Each row is a point. Two turns around zero, p and q, are shown by what they do to some points. Write where each new point lands after one turn and then the other. Backwards means that the second turn is done in reverse. Each puzzle has new turns, and all numbers are rounded.
In the rows, 128 means zero.

Turn p:
[103  84 109] -> [120  75 137]
[114 100 142] -> [130 107 155]
[119 166 131] -> [105 159 120]
[174 146 134] -> [163 158 109]
[129 144 124] -> [121 140 118]
Turn q:
[132 118 105] -> [122 134 104]
[151 157  98] -> [160 115  96]
[ 94 137 167] -> [132 144 178]
[136 100 142] -> [ 98 118 134]
Where do these land?
p, then q: [122 109  84] -> [ 95 149  99]
q, then p backwards: [105 139 159] -> [122 119 167]
p, then q: [133  99  96] -> [ 93 130 102]
q, then p: [147 142 164] -> [154 116 160]
q, then p: [132 151 137] -> [153 131 132]

Turn p:
[110 107 148 114 127 126] -> [106 131 138 109 110 135]
[131 165  96  99 132 134] -> [140 131 115 112 175 106]
[117 130 112 104 139 177] -> [109 141 149 121 176 142]
[121 129 144 152 116 116] -> [125 114 131 144 104 118]
[126 140 173 133 107 143] -> [124 131 171 135 108 104]
[112 117 134 124 106  95] -> [111 127 108 118  98 111]
[128 132  92 197 129 140] -> [130 100 109 196 142 143]
[150 111 160 104 193 109] -> [167 118 143  76 110 173]
[157 121  94 125 103 112] -> [140 159  89 142 130 120]
Turn q:
[173 126  85 137  95 164] -> [141 110 125 102  89 189]
[119 168 111 124 130 105] -> [ 90 138  99 138 123 128]
[112 127 159 139 165 118] -> [144 149 125 153 145  94]
[ 77  94  97 122 137 118] -> [106 148 160 132 179 148]
[126  93 138 118 153 121] -> [148 117 144 148 158 122]
[149 166 153 161 102 108] -> [114 135 121 134  68 101]
[131 117 142  87 113 129] -> [125  91 130 108 144 115]
[137 133 139 135 129 161] -> [155 135 119 108 118 128]
Where do these land?
q, then p backwards: [109 171 159 150 122 126] -> [133 125 133 104  78 105]
q, then p backwards: [132 111 133 122 116 127] -> [121 138 142 130 139 132]
q, then p: [127 105 110 146 146 134] -> [147 125 156 145 136 132]
p, then q: [130 178 137 145 102 115] -> [113 114 155 175 111 120]
p, then q: [139 109 129 134 142 179] -> [164 158 109 114 123 105]
p, then q: [152 107 105  98 164 150] -> [159 128  76 111 141 137]
q, then p: [125  94 143 130 150 131] -> [163 123 139 130 111 144]
p, then q: [144 150 148 147 118 120] -> [128 114 145 144  99 120]
p, then q: [ 95 126  88  79  92  71] -> [ 52 118 116 139 172 168]

Turn p:
[126 123 137  98 134 137 107 124] -> [137 112 123 126 124 158 142 119]
[171 159 142 140 157 109 113 182] -> [120 148 174 184  97 125 133  99]
[124 105  98 104 114 150 166 118] -> [125 102 107 101 126 103 157 158]
[177 147 157 155 120 128  96 160] -> [111 181 148 160 118 138 143  89]
[ 98 130 115 117 108  98 126 107] -> [140 122 140 108 155 142 112 160]
[111  93  95 136 126 138 131 126] -> [103 100 112 119 154 112 130 136]
[138 179 144 122 105 121 115 130] -> [160 170 140 147 126 146 135 138]
[ 93 143 114 127 129 154 131 110] -> [152 116  92 134 144 124 118 144]
[ 75  89 129 118 116 140 168 114] -> [148  90 108  75 151  98 122 131]
[167 113 149 164 172 104 127 108] -> [ 84 141 135 126  85 134  85 106]
Turn q:
[122 163 174 140  84 105 146 128] -> [180 124 116  88 148 131 103  99]
[137 112 117 144 161 171 109 145] -> [ 98  91 144 149 109 137 156 137]
[116 131 116 123 121 155 137 106] -> [133 141 137 123 121 157 140 146]
[ 95 122 108 146  88  98  82 148] -> [126 158 125 138  92 126 117  61]
[166 136 122  85  99 142 151 150] -> [ 90 128 135  85 155 142  97 140]
[102 156 102 130 129 101 133 143] -> [128 154 105 104 110 105 145 114]
[154 100 103 149 148 139 150 106] -> [121 133 172 146 142 115 152 156]
[109 115 140 145 149  95 156 109] -> [168 139 129 140 125  91 129 147]
[153 135 117 116 166 155 111  95] -> [108 121 119 158 154 150 161 156]
[126 110 181 103 134 121 106 151] -> [129  91 100 147 124 126  80 124]
Where do these land?
q, then p: [134 122 112 112  95  83 153 140] -> [153 132 151 149 123 177 114 142]
p, then q: [170 126 124 143 108 124 148 122] -> [143 142 101  90 117 126 121 119]
q, then p: [139 139 162 130 127 125 119 153] -> [ 98 105 122 113 132 147 128 130]
q, then p backwards: [105 143 168 139 164 133 111  93] -> [103 164 113  95 137 171 117 129]
p, then q backwards: [115 159 129 151 163 138  99 127] -> [120 103 155 112 123 114  88 111]
p, then q: [104 143 118 131 178 146  86 103] -> [105 126 170 162 105 151 163 109]
p, then q backwards: [158  78 112  89 101 107 150 151] -> [153 144  87 162 144 167 160 157]
q, then p: [111 108 110 136  95 142 114 122] -> [151 162 102 121 131 137 132 120]
q, then p: [103 156 116 103 137 165 115 107] -> [140 121  99 145 136  90 162 141]
q, then p: [142 105 130 146 113 118 185 162] -> [143 125 177 104 120 170 135 103]
